Each row of a before or after table is a point. One or more steps were done to the points. Then noise was added and the rows were shuffled. The steps act on columns, c1 being the first. Write out the steps. A step turns or swaps two columns, mirrors them in a line or flattens them onto one, adds a multiple of one to another, or multiplies or shifts one. Angles are multiples of 10 degrees, from the lower column toward the higher: turns from -170 to 170, lines from 10 to 170 but not 90. Use the fewest steps. Two steps may share a column if one is a turn and the other turns, adds or multiplies; they go together, in the order done. Otherwise the lowest column goes first.
In the rows, 128 means zero.

Before, 12 rows:
[[149 162]
 [ 39 126]
 [160 135]
 [145  71]
 [147 172]
 [ 58  65]
 [162 101]
 [155  90]
 [ 82 148]
 [ 81  95]
 [132 114]
 [109  39]]
After:
[[108 171]
 [ 83  50]
 [125  84]
 [124 174]
 [178 120]
 [168 122]
 [153 153]
 [ 78 112]
 [ 87 170]
 [125 140]
 [ 38 104]
 [ 40 164]]
Steps: mirror c1 and c2 in the line at 30 degrees

Before (8 x 4):
[[114 150 146 203]
 [116 164  88  86]
 [ 97 146 163  96]
 [110 184 202 128]
 [ 78 143  86 249]
 [ 99 133  80 113]
 [149 167  99  96]
 [136 124 112  93]]
After:
[[125 115 133 121]
 [134  70 142 119]
 [142 121 139 123]
 [106  80 111 146]
 [101  87 159  98]
 [ 89 100  46 222]
 [114 134 166  98]
 [116  94 103 166]]
Steps: multiply c1 by 0.7; shift c2 by -50; flatten c3 and c4 onto the line at 130 degrees

Before (12 x 9):
[[192 148  83 140 204 159  67 117  96]
 [176 149 108 104 158 193  60 130 198]
 [102  72 161  67 104 129 164 180 161]
 [172 164 104  92 190 113 128 153 159]
 [137  56 149 154 165 204  84 144  41]
 [165  61 201 139 169 111 140 142 136]
 [125  72  98  87 195 113  96 108 135]
 [124 125  76 191 114 148  95 129 157]
 [ 88  18 161  68 100  35 109  94 154]
 [165  60 107 127 170 156  56 186 151]
 [136 184 160  88 172  48 121 157  95]
 [ 65 170 192 108 185 150 141 175 170]]
After, 12 rows:
[[161  64  86 126 166 159 115  86 155]
 [ 89  18 173  61 101  36 161 150 157]
 [ 71 172 174 112 185 152 202  63 172]
 [171 154 110 110 164 196 115 126 197]
 [171 163 101  89 191 116 191 113 152]
 [193 145  91 144 206 159 130 151  97]
 [122  71 106  74 193 114 156 154 132]
 [101  73 145  66 107 128 222  64 168]
 [138  52 140 154 171 202 144 107  42]
 [167  59 189 144 168 109 206  89 138]
 [141 184 153  90 173  53 185  91  89]
 [124 127  81 193 116 152 154 140 156]]
Steps: mirror c3 and c8 in the line at 170 degrees; shift c7 by 60

Before (10 x 14):
[[128 128  60 115 132 151 139 129  79  96 186 200 120  46]
 [ 78 115 140 141 112 163  97 131 208 119 183 164  53 101]
 [118 202 176  58 183 158  28 212 116 136  78  99 145 161]
 [137 164 190  63 178 104  67 202 119 123 108  67  71  92]
 [ 97 173 173 150 139  74  67 142 158 127 135  93 115 111]
 [ 52 132 112 149  54 150 131 168 166 103 126 142  86  75]
 [ 82 111 119 146 141 192 167 134 149  52 156 165 141  49]
 [122 188  87  91 122 174 128  99 117  50 162 136 102  67]
 [133 215 210  47 175 173  51 176 119 203  72  71 149  91]
 [ 81 138 129  54 149  72  92 141 187 127 126 108 106 103]]
After:
[[ 81 193 125 164 140  70  93 121 191 144 124 107 121 101]
 [120 147  88 194 123 174 129  53 120 101 159 135 123  66]
 [128 140  59 130 144 153 138  97  87 126 186 201 138  38]
 [ 88 125 113 106 138 189 164  52 147 133 157 162 159  53]
 [ 74 119 140 109 104 162  92 119 200 134 178 170  76 102]
 [ 51 107 104 125  51 156 130 100 145 168 123 148 102  79]
 [119 179 174 220 185 156  25 136 124 214  82 101 159 158]
 [141 178 206 232 181 174  52 204 131 174  77  73 176  88]
 [143 174 195 189 178 102  67 124 121 207 107  68  91  89]
 [ 93  98 170 163 134  71  68 128 160 149 127  96 133 112]]
Steps: turn c2 and c4 by 110 degrees; turn c5 and c9 by 10 degrees; swap c8 and c10; shift c13 by 20

Before:
[[100 106 135 130 147  80 135 110 138 108 101 137 112 115 121  73 125 115
   99 144 192  88 115 125]
 [170 110  99 127 129  92 120  95 109 121 108 151 126  77 105 120 115 122
  111 123 104 160 105 117]
 [161 173  95 111 112 157 122 177  99 143 106  54 113  23 138 133 124 117
  133 146 117 152 140 111]
 [113 139 150 139 116 103 142 162 132 143 120 132 169 121 121 114 137 140
  141 183 112 150 109 122]
 [102 120 155 140 118  93 125 143 139 133 157 147 106 145 129 123 138 193
  169 231 189 158 125 169]
 [ 99 119 125 152 105  88  78 100 122 140 143 141 118  81 135 120 140 112
  162 132 119 138  87 116]
 [204 115 117 148 153 126 132 175 124 128 196 124 129 148 113 121 127 125
  131 124 104 166 126 126]
 [119 114 149 137 107  91 133  99 115  82 112 134 122 112 140  68 111 109
  115 130 145 118 125 142]
 [108 119 120 120 151 105 117 117  35 133 110 103 130 118 104 121 111 139
  109 154 116 160 101 118]
 [ 88 110 140 129 112 144 130 132 134 104 115 119 156 138 124 133 121 109
  125 125 110 168 147 112]]
After (10 x 24):
[[ 53 115 116 147 153 125 133 148 126 128 198 124 130 150 113 121 126 145
  130 124 105 243 126 120]
 [ 98 174  93 109 113 159 123 149 111 145 106  55 119  22 139 133 124 140
  131 145 116 200 141 119]
 [161 119 126 144 105  91  77 117 130 141 143 141 110  81 135 122 139 139
  162 133 118 158  87 111]
 [ 87 110 101 123 127  93 119 115 116 121 108 151 120  78 104 119 116 141
  111 125 103 225 106 117]
 [140 139 150 136 115  98 142 140 135 144 120 133 164 121 122 114 138 116
  141 183 113 192 110 120]
 [144 120 155 154 119  98 125 135 112 133 158 147 101 147 129 122 138  57
  168 231 188 219 125 161]
 [170 110 140 123 112 142 130 129 145 105 113 120 158 139 126 134 120 140
  124 125 110 248 148 111]
 [145 120 120 116 149 106 116 123  42 131 111 103 127 119 103 122 111 114
  109 154 117 223 101 122]
 [158 104 136 130 148  85 135 121 140 109 101 137 103 114 120  72 126 136
   99 145 191   9 114 124]
 [139 113 148 140 108  93 132 116 106  82 112 133 116 111 142  69 111 145
  115 131 143  99 125 137]]
Steps: turn c1 and c18 by 170 degrees; add -0.7 times c24 to c9; turn c4 and c24 by -20 degrees; turn c6 and c13 by 10 degrees; multiply c8 by 0.4; multiply c22 by 3

Before, 11 rows:
[[ 98 117 107 126 139 133 152 100  99 167 126 168 124  75  80  55 220  93
  109  98 160  47 129 130  71  98 137 107  92 113 163  96 127 128  62  93
  172 134 129 110 108 110 152 131 187 112 163 120 158 181 144 145 134 130
  113  52 115 106  77 100 169 114 123  99]
 [ 92 133 135 134 155  99 164 136 136 173 115  84 130 132 164 142 104 153
  122 115 154  98 151 121 173  84  79 143 143 115 118 114 140 123 121 122
  136 140 162 162  98 149 175 124 110 117 132  94 122  72 146 131 134 115
   81 139 186 161 163 159 169 108 127 174]
 [110 118 141 177 135  96 104 172 141 137  80 112 129 183 161 138 137 135
  114 117 117  87 158 125 173  71  98 129 154 147 103  93 146 146  77  82
  128 145 154 161 134 161 127 115 112 132 135 135 130 102 132 123 128  95
   85 102 198 162 146 140 184 126 145 130]
 [110 106 120 148 140  85 157 122 138 141 111 106 136 154 161 115 135 108
   95 102 101 106 157 148 160  48  71 133 129 156 160  85 151 120 123  96
   79  86 168 146 114 133 149 109  98 147 127 119 139 124 143 131 153 102
  103 147 177 147 129 150 176 144  82 195]
 [128 122 163 122 140 142 111 107 147 130 145 111 143 117 134 136  42  80
  175 123  81 171 152 137  23 142 132 147 109 179 160 136  85  88 103 237
  166 118 111 152 123 178 150 173 197  79 159 133 117 141 185 114 117 109
  132 196 101 154 161 165  99 166 139  80]
 [ 70 135 170  96 127 104 140 125 170 173 182 135 134 130 153  79 112  90
  145 122 100 153 128 151 106 184 176 161  66 178 186 151  88 139 125 207
  182 133  83 103  98 144 124 152 168  78 132 172 129 152 145 126 126  56
  124 197 109 112 129 132  84 140 149 104]
 [156  96 145 122 125 119 141 101 100 143  62 158 130  70  75  88 229 138
  123 106 192  79 140 112 125 125  96  50 102  95 171 125 100 113  34  99
  172  57 123 163 125  96 169 163 171  21 137 159 133 204 146 134 136 120
  103  78 108 141  93 112 130 129 115 103]
 [102 113 137 170 142 112 141 124 117 131  75 104  99 151 136 168 140 142
  149  71 100  88 155  95 192  74  91 135 118 158 129 104 128 110 104  87
  106 141 159 120 157 143 136 120  98 143 136 117  88  75 134  98 153 132
  115 167 139 155 158 154 165  97 116 142]
 [108  85 130 128 152 100 135 177 122 133  68  65 116 130 121 124 153 143
   97 135  70 121 165  86 151  84  63 141 127 136 121 144 128 117 132 123
   90 150 161 145 157 165 141 141 127 168 161 102 121 112 149 113 142 116
  118 155 131 168 143 173 154 113 148 171]
 [ 86 111 141 182 198 129 113 137 114 158  83 113 150 152 155 176 135 122
  113 108 121 108 165 122 139  51  95 143 112 132 139 142 156 155 104 105
   78 150 162 172 120 135 154 156  87 152 126 138 114 144 132 122 149 120
   88 201 156 148 111 139 135 113 100 149]
 [ 97  98 176 119 109 139 149 102 151 116 142 129  89 130 124  73  72 122
  156 157 128 167 101 149  80 167 164 141  84 209 192 121 121  74 138 215
  171 183 114 132 149 128 153 187 185  74 167 114 141 170 150  88 141  52
   95 205 108  95 132 110 101 159 147  69]]
After, 11 rows:
[[154  97 141 120  90 118 144 101 102 142  59 159 130  71  54  86 229 140
  125 106 196  78 139 112 125 124  99  50 100 115 169 126  86 113  33 100
   86  54 122 163 125  96 170 162 155  21 137 159 174 205 146 135 135 120
  103  78 110 139 113 113 141 137 114 104]
 [ 90 133 113 132  83  96 165 137 136 172 114  84 129 130 137 143 104 154
  121 114 157  98 149 120 172  85  80 143 143 113 120 115 132 122 122 124
  123 140 160 162  98 151 178 125 122 117 134  96  94  74 144 132 131 115
   80 139 186 161 142 159 170 150 126 175]
 [108 106  97 149 102  82 155 124 140 142 109 105 137 153 179 114 137 107
   95 102 102 105 157 147 159  49  73 133 126 143 159  84 163 122 124  97
  177  87 168 148 113 132 148 109  97 147 125 118 122 122 144 129 156 102
  102 148 178 148 138 148 168 101  81 197]
 [101 110 117 172 123 112 143 123 119 131  71 104  99 152 173 168 140 141
  147  73  98  87 156  95 192  75  92 135 117 155 131 103 146 110 104  85
  153 142 161 120 157 142 136 123 114 142 139 116  73  74 133  96 153 132
  112 166 141 156 109 155 162 154 115 141]
 [ 98  97 184 119  60 141 148 102 152 115 143 128  90 132 236  73  72 122
  159 158 127 168 101 151  79 168 163 142  82 203 191 120 162  72 137 214
   79 182 117 130 148 127 150 189 180  73 166 114 150 170 148  88 139  50
   95 206 109  96 140 113 132 103 144  68]
 [ 86 110 135 184 139 129 114 137 113 156  81 114 150 151 139 177 133 121
  113 109 122 110 164 121 137  51  96 143 110 121 143 142 154 158 103 104
  180 149 162 172 121 136 156 154  87 152 128 136 122 144 133 123 148 119
   93 201 156 150 108 139 141 134 101 150]
 [106  86 118 127 139 101 135 175 123 131  67  66 116 132 132 122 155 145
   99 134  73 121 166  84 151  86  65 143 128 135 120 145 133 115 131 121
  170 151 162 144 157 166 143 140 131 167 160 103 112 112 149 111 143 114
  118 151 131 169 131 174 152 138 150 173]
 [ 69 137 187  97 122 106 140 125 166 171 185 133 135 129 247  79 113  86
  149 120 101 153 128 153 105 185 175 161  66 193 186 151 117 139 127 204
   73 132  82 104  97 144 124 153 168  78 130 172 141 151 145 123 125  56
  125 197 108 110 129 131 110 126 147 105]
 [109 120 112 176  70  96 105 175 142 136  78 112 129 180 175 139 135 136
  112 117 117  88 156 127 172  72 101 131 152 135 102  92 153 146  76  81
  129 145 153 161 134 159 129 112 118 133 138 136 109 102 133 124 127  96
   88 101 197 162 140 141 184 131 147 131]
 [ 99 117  89 126 114 132 152 100  98 167 125 168 124  74  60  54 218  91
  110  97 159  46 129 130  73  97 135 108  94 117 163  98 121 128  60  94
   86 133 128 112 109 112 152 132 165 111 164 120 203 179 146 148 137 129
  113  53 118 105 131  99 152 150 121  99]
 [127 126 170 126 146 140 111 108 146 130 145 112 144 114 235 138  43  80
  173 122  84 169 152 137  23 142 132 149 108 192 161 135 117  87 102 236
   83 119 109 152 121 177 152 172 202  78 159 135 117 140 184 115 115 111
  132 196 101 155 133 162 122  97 139  81]]
Steps: turn c3 and c61 by 30 degrees; add 1.5 times c55 to c5; turn c30 and c33 by 30 degrees; add 1.5 times c30 to c15; turn c37 and c62 by 170 degrees; turn c49 and c59 by 60 degrees; turn c45 and c49 by 20 degrees

Before, 10 rows:
[[116 114  83 182 102 113 156 106 184 147 169 126 104  99 111 147 106  80
   37 105 186 107  94 108 136 100 187  44  78  55 111 185 147 138 108 136
  142 112 115 133 110 125  78 107  98 214 127 113 164 127 175 104 137  97
  190 156 135  83  97 119  40 120 147 114]
 [ 94 175 130 121   7  82 112 119 107  96 127  69 192  49 165 138 144 141
   57  87 154  74 115  73 133 115 152 150 124 163 156 138 193 130 114  95
  119 172 201 141 108 129 147 145  64 146 165 126 132 147 107 128  76 139
  126 111 115  87 115  82 110 184  62 115]
 [ 59 109  90 120 127  60 109  90  66 132 119 148 123  71  72 111 108 151
   85 145 127 146 159 120  41  95 137  27  57 137  64  84 148 105 132 193
  218 179 138 184 175 109 113  92 113 153 118  79  96 113 135 132 181 163
  146 148 189 128 202 164  89 154  70 127]
 [ 61 101 103 142 149 154  94  52 125 154 105 140 140 159 160 119 111 103
  214  80 215 138 129 171 146 132 193 102 105 101 117 144 125 142 128  97
   93 159 134  86 140 133 159  64  89 154 191 142 138 153  81  56  29 138
   41 124  94 126 174 153 110 138 124 191]
 [ 48 179 188 125 116 132 157 137 145 126 205 148 184 110 109 122  95  89
  103  36  42 121 167 189 150 144 125  75  41 170  58 101  99 110  52 119
  203 144  81 126 103 177  69 103 110 114 113 103 177 121 166 125 114 128
  123 138 161 147 135 146 148  72 128 156]
 [126 113 159 143 121 141 135 149 129  90 100 117 157 129  74 126 217 107
  119 145 121 174  99 222 122 106  93 124  73  40 118 182 179  86  90 121
   82 147 130 154 140 183 139 145 175 156 136 115 183  63 188 124  87 122
  155 128 145 139  93 177 147 149 103  67]
 [103  77 132 172 160 157 123 136 135 103 148 133 196 121 154 122 135 133
  157 129 111  99  78 127 104  95 122 103 127 106 157 128 132 119 165 150
  220 148 136 169 118 138 130  85 151 108  96 187 101 156 164  91 147 130
  119 122  59 106 113  72 178  94  69 155]
 [108 147 132 153 212 156 157 114 147  34 152 104 134  69 150 117 182 127
  169 148 156 115  70 135 120 114 188  96 104  43 132  90 154 188 116 150
  180  90 159 108  99  73 138 144  79  92  91  92 117 164 140 120 101 125
  143 154 156 138 122 146 113 150  52 142]
 [167  93 197 129 127 104 126 210 113  88 228  76  76 159 159  91 118 141
  111 118 182 154 154 120 106 194 146 168 141  70  99 201  98 105 123 127
   94 140 100 158  74  99 133  89  10 140 130 195  96 165 106 146 129 196
   90  32 130 148 128 189  83 164 110  73]
 [167 146 164 130 116 125 149 116 201 124 142 138 121 164 167 159  84 174
  116 119 100 135 118 184 136  88 156 146 100 120  12 115 161 164 115 138
   76 124 128 144 149 108 172 125 173 196 165  82 174 180  99  79 140 159
  108 101 144  93  64 141 153 118 102 102]]
After, 10 rows:
[[ 46 153 188 125 118 137 166 138 149 155 197  94 180 106 103 124  97  89
  128  39  39 124 164 184 117 142 116  70  45 170  56 100 102 110  56 117
  199 139  85 127 106 118  73 106 108 118 114 102 175 119 171 120 112 129
  122 135  60 142 132 152 150  64 125 153]
 [ 89 147 133 119   5  81 113 125 104 197 132 162 190  48 168 137 137 144
   92  88 149  74 119  72  97 114 154 148 128 158 154 132 198 132 112  97
  121 172 198 147 105 122 148 148  75 142 162 134 131 147 105 135  70 137
  123 106 134  86 117  82 110 181  63 115]
 [102  75 129 153 215 160 152 110 145 206 150 140 135  68 156 104 185 126
  150 149 153 112  66 138 151 115 181  92 108  46 126  85 153 187 113 148
  180  88 159 102 100 189 137 144  75  91  92  89 123 163 140 125  98 127
  141 154 145 136 121 137 118 154  45 141]
 [ 97  74 138 178 158 157 123 135 132 103 155 143 195 127 149 123 130 126
  126 130 111 100  82 125 132  89 116 104 125 109 155 132 139 120 163 161
  219 148 133 168 118  66 130  91 153 104  87 187  95 150 162  75 144 133
  120 116 167 101 116  71 164  98  71 157]
 [ 62 125 101 146 154 151  94  57 128  88 105 120 140 153 158 109 112 104
  188  79 217 133 134 177 181 136 197 102 108 107 113 142 123 145 126  94
   90 155 138  86 141  95 157  64  96 162 191 142 142 154  79  69  31 138
   45 121 141 127 174 153  86 138 120 193]
 [163 130 166 132 118 126 146 119 199 138 138 105 122 158 167 161  85 171
  115 121 103 137 121 188 123  82 158 146  97 119  16 117 160 163 122 138
   77 125 122 147 146 154 172 127 170 192 171  77 175 175  95  72 142 163
  105 105 135  93  66 139 136 119 101 100]
 [ 56 114  88 118 124  62 111  93  64 105 118 114 124  68  71 108 109 153
   55 139 128 149 160 123  74  93 136  25  59 139  65  84 150 105 135 192
  221 175 139 187 175 188 114  99 116 147 124  76 101 111 139 150 187 164
  148 148  99 128 203 165  95 153  73 128]
 [108 135  83 180 110 113 152 110 183 106 167 131 105 104 111 143 107  80
   76 105 182 104  90 108  90 104 194  42  80  55 106 184 148 142 107 130
  140 109 112 136 110 131  75 107 100 212 128 113 156 126 177 140 134 100
  189 159 121  84 101 119  38 121 147 111]
 [171  92 193 124 132 110 127 211 113 143 229 184  80 161 160  91 120 141
  108 119 179 158 155 115 111 195 139 168 135  65 100 203  94 105 123 127
   95 136  95 162  77 144 132  92  12 142 132 199  97 160 109 165 132 198
   95  34 148 150 126 186  94 165 106  69]
 [128  90 161 152 118 141 136 151 128 139 100 143 158 126  73 136 218 112
  122 144 124 172  98 219 117 101  95 126  73  40 116 178 177  89  95 122
   84 146 130 153 148 105 134 150 179 158 135 112 189  60 187 116  85 121
  153 132  74 138  93 176 144 151 102  63]]
Steps: turn c2 and c12 by -160 degrees; turn c2 and c10 by -130 degrees; turn c16 and c27 by 10 degrees; flatten c19 and c25 onto the line at 40 degrees; turn c42 and c57 by -130 degrees; turn c52 and c61 by 20 degrees

Before, 14 rows:
[[140 169 117  57 160 108 138 178 141 125  93 110 133  84 118 143 126  96
  124 107 177 154 118 155  80 133 119 149 139 134 110  98 168 167 120 127
  109 120 163 110 151 177 156 178 142 116  76  98 100 100 129 109 144  81
  159 126 138 141 161 115 153 142 172 135]
 [173 142 128 162 123 132 147 153 118 125 143  62 128 160 161 164  80  94
  127 105 163 158 115 103 112 110  93 169 112  94 111  97 107 113 148 131
  161 105  76  94 137 142 106 117  92  81 176  92  83 164 133 177 150 111
  134  91 168 137 158 208 138 120 125 148]
 [145 151 117 113 102 127 152 150  79  53 115 108 133 104 123 124 130 145
   76 136  92 118 118 165 165 150 173  88 102 139  93 129  37 126 161 151
  142 159 128 171 147 191 128 125 127 108 107 110 135 140 150 167 179  56
  201 191 117 129 212  95  81 114 163 133]
 [120  98 202 136 128 202 109 163 106 125 117  97 174 142  59  90 158 165
  151  98 102 152 129 156 148  98 162 127 147 125 172 120 115 113 120  81
  112 195 127 135 154 150 117 137 114 148 111 139  66 132 163 152 110 128
  166 184 120 108 169 112 155 126  58 134]
 [102 162 169 135 119 109 148 162  83 130 129  97 203 132 106 154 158  87
  137 126 109 164 154 148 172 137 136 143  91 101 121 135  37 119 114 121
  135 118 107 114 107 117  80 127 120  61 165 154 129 127  98 116 169 121
  130 153  74 119 146 113 131 117 120 170]
 [102  79 106 135 122 136 102 134 137 140 141 119 171 138  59  74 127 112
  104  99 173 152 127 145 155 122 105 109  61 105 113 156  97 150 105 135
  115 151 147 104 143 139 123 125 187  89  86 101 116 151 148  91 140 170
  116 205 105 136 122 125 104 151 100 164]
 [ 70 103 129 147 114 178 125 147 121 132  97  63 187 125 124 113 124 126
  161  85 158  63  97 122 167 158 107  85  89 113 125  82 101 139  79 167
   52 139  68 103 102 128 133 128  81 109 123  78  80 111 177 140  89 111
  181 182 131 117 122 138  83 120 164 104]
 [ 85 113 127  73 107 132  88 125 100 127 124  91 154 139 120 109 191 156
  102 152 184 193 148 143  95 114 142  87 198 133  84 100 113 109 161 131
   81  82  63  95 117 125  90 147 123 170  59 152  97 192 149 112 122 168
  172 118 124  97  68 117 139 129 105 216]
 [105 144 119 119 107 182 142 124 194 218 121 106 172 124  67 123  86  95
  117 126 150 152 127 195 104 114 133 110 119 130 166 128 131  91  99 124
  110 124 156  97 136 202  94  96 111 128 116  72 108 139 188 178 102 154
  117 149 124 170 143  72  87  86 146 181]
 [131  88 129 165 186 186 112 129 132 115 103  92 173  93  60  99  84 180
  121 157 187 134  93 120 145 100  94 129 149 119 118 108 129 137 151 104
   81  92 112 118 130 123 137  83 113 148 160 125 116 161 114 135 141  60
  172 129 109 109 118 117 138 183 144 122]
 [174  98 127 107 155 163 132 153 114  74  82 105 111 127 130 140 136  92
  152 110 144  69 122 174 125 152  56 135 129 199 107 100 101 105 141 157
  122 175  81  87 131 156 107 153  68 130 122 120 113 121 129 103 193 116
  216 163 135  93  82 134 127 125 140 108]
 [151 133 177 177 141 110 145 177  96 112 146 107  79 125 144 149 164 139
  105 102  75 136 124 151 128  98 124  47 150 157 168 100 155  85 158 169
   83 132 113 148 157 121  99 152 105 158 118  68 162 163 140 204 108  69
  151 167  71 107 145  17 129 118 120 143]
 [112 154 125 192 164 108 170 122  84 120 158 140 134 148  86 133 155 158
  103 152 118 132 125 220 149 119 129 113 123 119  64 163 121 124 126 158
  247  91 105 125 120 173 145  72 119 174 212  98 127 109 104 146  93 110
  149 154 115 111  98 129 157 154 173 161]
 [158 166 168 111 158 144 141 116 137 118 150 129 139 134 126 136  88 150
   50  42 117  97 103 134 120 141  92 126 130 170 119 109  97 102 105 161
  160 108  86 164 153 149 137 134 124 108 175 101 106 117  73 128 156  99
  139 208 151 160 148  58 154 120 127 114]]
After:
[[175 145 127 162 124 134 171 155 114 123 153  59 129 157 158  94  81  92
  131 106 165 160 113 100 113 111  92 167 113 179 113  97 107 111 147 130
  159 119  78 141 134 154 103 119 165  85 177  59  81 165 137 174 148 113
  132  89 129 140 158 204 136 155 136 147]
 [105 140 118 120 106 185 129 123 192 220 116 102 171 125  65 113  90  94
  118 129 153 152 129 195 107 116 134 110 124 143 167 131 125  94 101 125
  111 170 157 153 138 187  96  95 123 133 117  15 110 138 186 174 102 154
  115 149 115 169 143  70  89  81 151 181]
 [139 165 118  62 162 104 140 179 141 125  93 108 130  86 121 143 125  95
  124 110 179 150 120 156  80 136 120 153 140 135 112  97 168 167 120 131
  105 153 163 144 151 167 154 183 143 116  75  69 103  99 127 111 144  80
  160 126 127 141 162 114 153 150 184 136]
 [177 100 125 105 153 163 137 154 113  73  81 107 111 128 135  69 139  91
  150 112 144  67 121 170 122 152  55 138 130  90 103  99  98 106 139 157
  121 181  80 201 131 119 111 153 140 134 123 115 114 120 128 108 193 121
  211 165 130  94  84 131 122 138 152 109]
 [ 64 101 129 151 116 177 130 147 119 129  98  66 185 127 127  80 126 128
  160  80 164  66  99 122 171 158 112  87  89 156 125  85 102 140  78 171
   55 138  72 143 103 120 135 126 112 108 122  28  79 110 176 138  90 109
  180 183 132 117 125 143  84 124 174 106]
 [156 131 174 180 142 113  88 174  98 111 145 109  79 123 145 106 163 139
  107 101  75 137 125 154 128  95 128  51 150  93 166 102 157  83 161 169
   85 124 116 125 150 120  97 156 149 162 115  10 164 162 141 204 108  68
  152 164  86 106 143  15 130  61 132 142]
 [ 86 112 130  75 102 134  98 127 100 126 129  94 153 136 119 122 191 156
  100 154 184 189 146 141  95 113 142  88 200 141  84 100 113 109 162 133
   80  89  65 161 114 153  90 150 110 167  56 173  98 192 149 112 124 171
  172 116 163  97  67 119 138 127 116 214]
 [101  77 104 134 123 139  98 131 136 141 142 119 169 138  59 186 131 113
  106 102 175 151 127 144 152 126 104 113  63 163 111 160 100 150 108 135
  116 158 150 132 142 125 121 127  74  89  84  76 120 152 152  92 136 170
  117 205 144 137 119 124 102 129 113 164]
 [118  96 201 135 127 197 114 162 110 126 115  97 170 142  58 113 156 166
  151  97  97 152 131 158 149  97 162 124 151 128 172 118 116 114 122  83
  115 192 127 117 151 100 114 135  91 147 114 150  65 131 163 151 108 134
  167 182 141 108 168 108 161 120  66 134]
 [103 158 169 138 122 108  90 163  85 130 126  98 201 134 106 117 162  88
  138 124 110 168 152 145 174 140 134 145  88 157 123 137  44 120 111 124
  138 113 108 127 102 128  79 129 155  60 166 181 128 123  96 116 166 116
  130 155  83 123 146 111 130  61 135 172]
 [159 165 171 112 157 146 154 114 138 116 148 131 140 131 125 122  89 152
   47  45 121  95 103 136 117 142  92 126 127  74 123 105  99 100 103 157
  164 124  86 121 153 154 137 133 141 106 171  78 107 115  74 126 160  99
  138 207 127 160 148  56 148 143 136 114]
 [141 152 120 113 103 124 131 152  78  56 110 110 134 104 124 130 127 143
   76 138  92 121 121 164 164 155 173  89  99  99  96 131  34 128 164 149
  145 194 131  97 150 157 128 123 131 106 105  98 137 141 147 169 178  58
  197 195 104 135 213  98  76 103 177 132]
 [131  91 129 164 186 186 105 128 133 114 102  92 172  92  58 115  85 176
  122 159 183 135  90 121 144  96  95 126 146 141 121 111 128 136 148 103
   77  91 110 132 131 150 133  82  94 152 157 125 117 163 114 132 139  60
  174 125 131 114 119 119 135 167 152 122]
 [109 155 125 191 170 105 139 125  84 126 154 139 139 145  85 122 153 159
  103 150 118 133 125 224 150 120 128 119 123 140  63 163 117 126 125 160
  244 132 102 122 120 189 145  76 133 179 215  72 129 110 104 147  95 103
  147 156  90 114  98 127 155 143 185 165]]
Steps: add 1 times c57 to c62; turn c7 and c57 by -60 degrees; swap c16 and c45; turn c30 and c40 by 150 degrees; turn c38 and c42 by -40 degrees; multiply c48 by 2; shift c63 by 10
